Every row gives one point. Each copy is the shape, with its points in the same order, turned, moved and blurred by noise. Some copies are also mirrored. Which?
In the rows, zero is written as 100.

Shape:
[[102, 195],
[115, 75],
[67, 53],
[85, 142],
[126, 50]]
Copy 1:
[[178, 165],
[104, 65],
[54, 80],
[131, 133],
[99, 41]]
Copy 1 is: only turned
Copy 2:
[[137, 190],
[60, 101],
[87, 50],
[136, 129],
[51, 74]]
Copy 2 is: mirrored

Shape:
[[96, 143, 105],
[21, 145, 76],
[111, 126, 25],
[96, 56, 171],
[112, 80, 108],
[135, 127, 73],
[70, 144, 70],
[160, 48, 113]]
Copy 1:
[[79, 101, 71],
[147, 74, 19],
[143, 157, 80],
[86, 20, 152],
[104, 82, 135],
[91, 140, 103],
[119, 103, 48],
[89, 97, 184]]
Copy 1 is: only turned
Copy 2:
[[96, 125, 130],
[52, 137, 195],
[16, 141, 99],
[141, 35, 131],
[90, 70, 105],
[62, 129, 87],
[60, 145, 148],
[96, 48, 58]]
Copy 2 is: only turned

Shape:
[[154, 133, 35, 104],
[131, 133, 87, 121],
[52, 133, 75, 114],
[139, 76, 52, 69],
[108, 41, 140, 47],
[56, 42, 134, 84],
[34, 118, 138, 68]]
Copy 1:
[[91, 43, 5, 84],
[122, 82, 48, 85],
[89, 139, 71, 79],
[60, 30, 51, 58],
[90, 36, 138, 12],
[80, 84, 158, 48],
[102, 133, 128, 20]]
Copy 1 is: only turned
Copy 2:
[[63, 143, 34, 75],
[88, 142, 66, 104],
[84, 95, 49, 165],
[68, 78, 54, 37],
[124, 50, 139, 62],
[91, 40, 153, 132],
[160, 58, 99, 162]]
Copy 2 is: mirrored
Copy 3:
[[39, 175, 138, 124],
[82, 137, 115, 136],
[45, 70, 125, 130],
[74, 154, 138, 56],
[149, 101, 88, 41],
[133, 52, 120, 61],
[83, 32, 72, 93]]
Copy 3 is: mirrored
Copy 4:
[[146, 51, 144, 88],
[99, 82, 117, 86],
[87, 63, 49, 80],
[156, 93, 112, 121],
[133, 185, 76, 141],
[95, 144, 31, 147],
[92, 144, 17, 68]]
Copy 4 is: mirrored

Shape:
[[81, 137, 77, 97, 109, 107, 119, 112],
[87, 85, 134, 88, 125, 80, 52, 122],
[88, 97, 159, 113, 106, 95, 54, 90],
[99, 87, 80, 66, 43, 108, 75, 121],
[81, 111, 86, 105, 121, 39, 48, 56],
[166, 91, 100, 84, 123, 102, 41, 110],
[106, 91, 74, 105, 132, 103, 195, 118],
[179, 85, 143, 83, 72, 111, 45, 92],
[79, 81, 74, 114, 112, 116, 83, 81],
[78, 89, 76, 54, 123, 106, 166, 104],
[100, 79, 92, 112, 55, 71, 59, 114]]
Copy 1:
[[124, 68, 85, 105, 120, 83, 106, 110],
[83, 120, 123, 122, 65, 70, 54, 84],
[57, 112, 149, 113, 72, 57, 87, 97],
[96, 147, 61, 67, 90, 88, 111, 86],
[57, 107, 144, 91, 139, 108, 42, 115],
[61, 125, 107, 130, 93, 120, 92, 28],
[160, 51, 90, 125, 82, 146, 137, 131],
[37, 134, 125, 87, 62, 103, 133, 28],
[98, 131, 110, 129, 120, 99, 111, 125],
[183, 86, 103, 101, 97, 128, 113, 115],
[52, 128, 77, 83, 81, 100, 87, 116]]
Copy 1 is: only turned
Copy 2:
[[117, 111, 112, 79, 88, 79, 117, 74],
[97, 112, 88, 104, 120, 142, 134, 145],
[64, 94, 87, 132, 97, 141, 120, 130],
[94, 61, 61, 51, 111, 72, 116, 135],
[92, 146, 77, 142, 86, 73, 159, 144],
[87, 102, 47, 111, 178, 106, 143, 104],
[162, 108, 146, 98, 127, 64, 53, 70],
[34, 73, 43, 115, 172, 104, 109, 117],
[129, 73, 88, 127, 93, 82, 133, 107],
[143, 91, 162, 76, 124, 57, 98, 106],
[97, 93, 37, 92, 95, 87, 103, 145]]
Copy 2 is: only turned
